Rows are points. The ring and each string are closed loops that go straight from each point to the next, and from the last back to the first. Before rounding, they use only three directions, however many columns there are. How many times does the string pass through the ring? Passing back the other way cancels.
In the rows, 128 means zero.

Ring (9 x 4):
[[118 135  94 107]
 [112 145 121  96]
 [112 156 138 103]
 [126 159 151 124]
 [147 139 146 134]
 [171 104 126 137]
 [172  96 109 136]
 [148 113  88 132]
 [130 127  86 122]]
String, 30 rows:
[[148 157 159 153]
 [139 159 139 151]
 [131 155 124 141]
 [164  98 122 118]
 [203  50 120 118]
 [190  65 113 121]
 [184  64 111 112]
 [195  59  91 134]
 [164 104  87 146]
 [138 138  88 149]
 [133 138 102 133]
 [149 108 106 115]
 [150  93  81 111]
 [122 132  73 120]
 [102 160  78 124]
 [112 160 104 126]
 [135 126 113 114]
 [136 110 108  97]
 [124 108 106  76]
 [ 98 145 115  79]
 [ 88 184 124 110]
 [111 164 124 121]
 [144 111 124 103]
 [131 125 142  91]
 [109 169 158 105]
 [ 95 204 161 128]
 [107 188 142 137]
 [132 145 131 125]
 [158 107 142 111]
 [161 116 152 122]]
Times through: 5

Ring, 6 rows:
[[149 132 119 139  89 143 142 149 123]
 [159 117 107 123  79 139 139 150 134]
 [126 123 112 121 121 130 125 131 144]
 [120 122 109 140 127 120 131 134 142]
 [116 133 118 152 130 125 135 135 133]
 [119 143 129 147 124 138 134 135 124]]
String, 24 rows:
[[ 87 151 137 138 165 134 118 115 132]
 [ 81 158 143 148 170 135 120 115 127]
 [ 82 158 145 140 169 139 118 113 127]
 [116 149 135 153 127 141 136 136 118]
 [166 125 110 154  68 138 154 163 120]
 [153 126 113 143  85 137 145 153 126]
 [117 141 128 133 129 140 127 130 129]
 [119 138 126 132 126 139 128 131 131]
 [158 129 118 127  79 149 140 151 124]
 [208 102  92 131  19 144 160 179 126]
 [196 105  95 124  35 143 153 170 130]
 [220  89  80 121   7 139 160 183 134]
 [183 102  91 129  51 132 150 165 136]
 [136 125 113 131 107 133 133 140 136]
 [ 93 142 131 116 159 136 111 113 141]
 [117 121 111 113 133 127 118 124 150]
 [148 107  95 129  95 121 137 145 147]
 [155 109  96 138  85 123 144 152 140]
 [104 139 126 131 146 132 121 122 137]
 [ 87 140 127 132 166 125 116 114 142]
 [151 102  87 157  90 108 150 155 144]
 [166 102  87 159  71 114 156 164 138]
 [130 125 111 146 114 126 138 141 135]
 [ 76 154 140 137 178 133 114 109 134]]
Times through: 4
String, 27 rows:
[[194 105  93 136  37 138 157 173 128]
 [127 133 121 133 117 136 131 136 132]
 [117 144 132 131 128 144 127 130 127]
 [142 139 126 143  96 146 141 147 119]
 [154 132 118 152  82 141 150 156 118]
 [154 123 109 148  83 133 148 155 127]
 [120 138 125 141 125 136 131 134 129]
 [ 86 155 142 135 166 139 117 114 129]
 [ 83 162 148 144 167 142 120 115 123]
 [101 147 134 135 147 138 122 122 130]
 [142 128 115 144  98 135 141 147 128]
 [165 124 110 149  70 139 152 161 121]
 [167 129 116 144  67 147 151 161 117]
 [127 143 131 129 115 148 130 135 124]
 [116 143 131 125 130 143 124 127 130]
 [200 105  95 124  30 145 154 173 128]
 [198 100  90 124  34 138 153 171 133]
 [179 105  93 131  56 132 149 163 136]
 [132 127 115 131 111 133 132 138 135]
 [ 88 146 136 115 166 138 109 109 140]
 [126 122 112 111 121 132 121 129 146]
 [172  99  88 120  66 127 142 156 145]
 [159 111  99 130  81 130 141 152 139]
 [129 127 116 128 116 134 129 135 137]
 [ 98 144 133 115 154 140 113 115 138]
 [171 111 102 114  66 141 139 154 137]
 [215  94  84 127  12 140 161 182 131]]
Times through: 3
